Rows are points. The window is the flat piece filled in between its corners: a triangle in 3 columns, a solid with four corners in 4, and so on. A path goes straight from each point to the next, and from the last back to the first. After which points does the path pass through the window?
In the rows, 128 means zero.

Window, 4 rows:
[[164 148 143 108]
 [ 80 135 155 117]
 [ 73 167 114 125]
 [235  88 126 150]]
Path:
(1): [122 132 110  97]
(2): [178 117  98 128]
(3): [193 151 159 165]
(4): [ 95 187 167 165]
(5): [ 78 155 103 113]
(6): [ 91 146 110 113]
(7): [ 80 208 153 163]
(8): [163 167 131 163]
(9): [151 101 107  94]
(10): [125  99 117  94]
(11): [129 187 186 147]
(12): [125 145 141 149]
Through the window after points: 4, 6, 10, 12

Window, 6 rows:
[[ 84 147 138 114 120 116]
 [150 121 120 149  69  65]
 [145 150 183 121  97  71]
 [189 116 103 109 213 198]
 [156 162 118 153 154 152]
 [ 89 127 169 152 146  93]]
Path:
(1): [120 120 176 134  61 117]
(2): [148 141 147 139  91 154]
(3): [149 147 108 129 137  40]
(4): [156 145 120 116 196 129]
(5): [158 122 146 122 142 198]
(6): [121 122 183 143 134 175]
(7): [137 166  98 133 187 104]
(8): [182 141 103 105 196 162]
(9): [184 108 126 144 142 211]
(10): [151 101 134 123  75 171]
(11): [133 166 110 127 141 100]
(12): [107 181 142 148 143  40]
Through the window after points: none

Window:
[[139 102 106  87 134 128 102 114 125]
 [196 176 111  66 249  41 170 185 103]
 [ 98  99 128 104  81 145 180  75 158]
 [ 91 149 107 127 132 171 145  87 144]
 [ 70  83 129 190 127 135 167  91 156]
 [ 48 131 116 159  95 119 167 144 112]
 [ 76 114 178 120 187 126 170 156 140]
 [ 80 142 186 138 205  71 172 119  80]
 [221 153 153 101 126 140 106 120 149]]
Path:
(1): [159  79 177 136 161 145 164 128  64]
(2): [103 121 124 120 140 166 176 113 124]
(3): [ 98 145 123 118 131 121 134  91 160]
(4): [120 154 107  83 163  88 122 119 152]
(5): [156 102 133 111 161 131 154 140  99]
(6): [182 119 110 122 185 149 198 177  80]
(7): [132 163 137  96 183  49 126 119 157]
(8): [ 69 141 147 119 121  84 135 113 170]
(9): [108 100 134 137 162 151 163 119 123]
(10): [123 125 158 137 172 123 177 107  94]
(11): [ 83 157 166 119 175  63 124 133 133]
(12): [102 126 163 110 141  84 140 117 155]
(13): [123 100 120 147 140 153 174 144  97]
(14): [182 107 117 108 187 131 189 136  78]
(15): [117 186 138  96 175  52 134 155 151]
(16): [ 98 130 134 107 155  81 153 135 162]
Through the window after points: 2, 4, 6, 8, 10, 14

Window, 12 rows:
[[147 134 146 165 105 139 143 185 175 105 102 140]
 [194 117 110 193 217 111 120  97 208  51 158  94]
 [145  98 206 104 113  99 163  69 100 120 119 132]
 [126  73 105 184  85 194 121 171 249 110 123 149]
 [ 53 113 163 107 109 130 163  91  99  66 163 123]
 [126  61  72 112 121  92  96 159 192 103 117  97]
 [127  49  97 168 178 159 141 180 148  48 113  92]
 [168 122 115  89 157 147 159 159  76 159 176 131]
 [122 122 138 147 155 133 103 123 122 147  73 145]
 [104  81  70  67  49 148 178 140 139  98 100 157]
 [204 141 137 152 118 169 100 147  88 131 145 134]
 [204  95 107 172 153  74 131 147  75 153 127 166]]
Path:
(1): [169 138 108 171 118 150 126 137 112 121 134  97]
(2): [178 107 156 123 147 147 110 136 126 102 149 164]
(3): [156 109 142 112 132 129 130 161 130 115 131 170]
(4): [148 114 121 140 137 143 159 144 123 124 139 102]
(5): [160  93 116 147 130 109 147 118  86 141 129  99]
(6): [155 117 126 122 166 102 121 166 131  84 121 190]
(7): [176  96 129 128 144 157 110 159 126  97 137 160]
(8): [151 127 121 176 123 148 130 133 119 124 119  90]
(9): [155 113 121 150 126 127 144 123 113 130 121 109]
(10): [173  88 143 110 173 137  93 159 164  64 164 171]
(11): [164  98 152 132 169 128  98 159 136  72 128 196]
(12): [136 116 121 155 104 130 157 142 127 124 125 105]
(13): [156 116 109 176 120 108 158 122 121 133 123  82]
(14): [167 103 125 144 155 127 117 136 136  97 141 147]
(15): [139  77 113  80 150 133  99 163 133  68 129 179]
(16): [129 128  77 187  65 160 183 146 151 146 109  91]
Through the window after points: 1, 3, 7, 9, 11, 13

Window, 14 rows:
[[106  89 111 135 167  87 154 151  93 118 192 116 143 146]
 [118 104 143 153  85 135 185 188 109 140 117 193 137 187]
 [ 99 107 181 147 134 130 103 198 140 140  76 192 128 168]
 [156  80 157 170 144 108 154  87  85  72 171 122 126 139]
 [141 156  34 198  59 155  67 183 161 130 139  81 157 206]
 [123 163 134 141  91 101 100 172 127 166 128 234 137 196]
 [117  98 175 106 133 112 178  91 125 130 125 124 165 143]
 [126  82  51 149  88 114 134  98 120  93 184  83 101  92]
 [169 118 166  90 127 164 130 191 110 159 112 208 139 176]
 [ 93 145  66 169 120 172 136 113 124  81 196 108 129 135]
 [144 101 128 176 151 133 140 143 117 163  94 183 182 132]
 [140 173   7 193 125 136 102 148 148 130  79  98 102 204]
 [122 105 145 103 121 112 131 180 107  94  90 223 185 177]
 [161 131 115 157 127 108 184 132 158  74 178  93 137  91]]
Path:
(1): [126 150 125 135  99 123 131 178  70 110 107 151 159 140]
(2): [114 180 118 141 108 128  87 145  53 159  70 172 166 119]
(3): [144  98 101 154 113 115 149 152 158 116 149 133 128 175]
(4): [125 102 113 152 112 127 127 150 140 118 149 164 117 171]
(5): [123 165 125 134 128 111 142 169  98 119  94 127 172 156]
(6): [130 143  97 164  91 129 167 156  67 109 120 100 134 114]
(7): [141  94 127 143 150 113 116 131 164 109 150 174 148 183]
(8): [127 102  76 156 151 104 117 127 170 110 134 152 130 200]
(9): [140 156  85 165 100 146 137 159 100 129 101 115 133 136]
(10): [117 161 143 146 103 135 126 165  51  90 120 127 148 152]
(11): [143 109 105 157 144 117 151 142 178 137 139 160 140 163]
(12): [127  76 125 139 131 122 149 146 157 122 122 201 150 190]
Through the window after points: 6, 8, 12
